Rows are points. A path goes straight from each point to the next, and from the last back to the first. The post is the endless flat space through its rows: a point in 2 columns, a line in 3, a plane in 4, and so on, so that a path can go around it. How many times does the path go around the post? Going back the other way cancels.

Post (2 x 3):
| -31 | -19 | -12 |
|  32 |  18 |  20 |
Path (29 x 3):
|   47 |   21 |  -17 |
|   52 |  -47 |  -13 |
|   29 |  -25 |   30 |
|   28 |   37 |   59 |
|   15 |   50 |   21 |
|  -24 |   -2 |  -58 |
|   33 |  -15 |  -30 |
|   21 |  -47 |   32 |
|   42 |   27 |   53 |
|  -39 |    6 |   -3 |
|   -3 |   26 |  -11 |
|   60 |   17 |   -7 |
|   -8 |  -29 |   -3 |
| -144 |  -88 |  -44 |
|   34 |   13 |   59 |
|  -34 |  -53 |   13 |
|   56 |   53 |   54 |
|  -46 |   30 |  -14 |
|   26 |   34 |  -37 |
|   24 |  -36 |  -16 |
|   55 |  -26 |   47 |
|  -50 |  -22 |   13 |
|  -88 |   21 |    1 |
|    0 |   49 |  -19 |
|  -31 |  -47 |  -47 |
|    7 |  -42 |   -9 |
|   -7 |   -3 |   20 |
|   15 |   71 |   66 |
|  -48 |   47 |  -12 |
Times around: 5

Post (5 x 6):
|  29 | -18 |  48 |  32 | -22 | -12 |
| -21 |  -3 | -28 | -11 |  38 | -43 |
| -22 | -29 |   1 |  26 |  24 |  80 |
| -55 |  36 | -21 | -12 |  11 | -50 |
|   9 | -46 |  16 |   3 | -22 |  46 |
Path (23 x 6):
|   13 |   31 |   48 |   11 |  -25 |   20 |
|  -59 |   66 |   20 |   13 |   31 |  -20 |
|   14 |  -39 |   30 |    4 |  -74 |  101 |
|  -24 |  -59 |  -35 |    9 |   -9 |   -1 |
|  -49 |   36 |   66 |   73 |  -19 |   -3 |
|  -50 |   22 |   -8 |  -46 |    5 |    1 |
|   19 |   38 |   29 |   31 |    6 |  -23 |
|   14 |   -2 |  -13 |   36 |   30 |  -73 |
|  -47 |   17 |    8 |   22 |  -18 |  -15 |
|   41 | -115 |   22 |   44 |   13 |   32 |
|  -55 |   34 |    3 |    8 |   38 |  -38 |
|   24 |  -84 |  -53 |  -37 |   67 |   45 |
|   31 |   13 |   23 |   27 |  -48 |  -27 |
|   21 |  -37 |   23 |   33 |    3 |  -11 |
|  -40 |   -6 |   25 |  -12 |  -31 |    0 |
|  -24 |   82 |   54 |   16 |  -10 |  -12 |
| -102 |   62 |  -62 |   16 |   72 |   44 |
|  -45 |  -23 |  -56 |   21 |   31 |  107 |
|  -55 |   36 |  -18 |    6 |   -6 |   16 |
|   55 | -120 |  -15 |   -5 |  -22 |    5 |
|   27 |  -31 |  -34 |   16 |   13 |   -4 |
|  -30 |  -27 |  -20 |  -28 |    3 | -101 |
|  -53 |   -5 |   28 |  -20 |   -2 |   12 |
Times around: 4
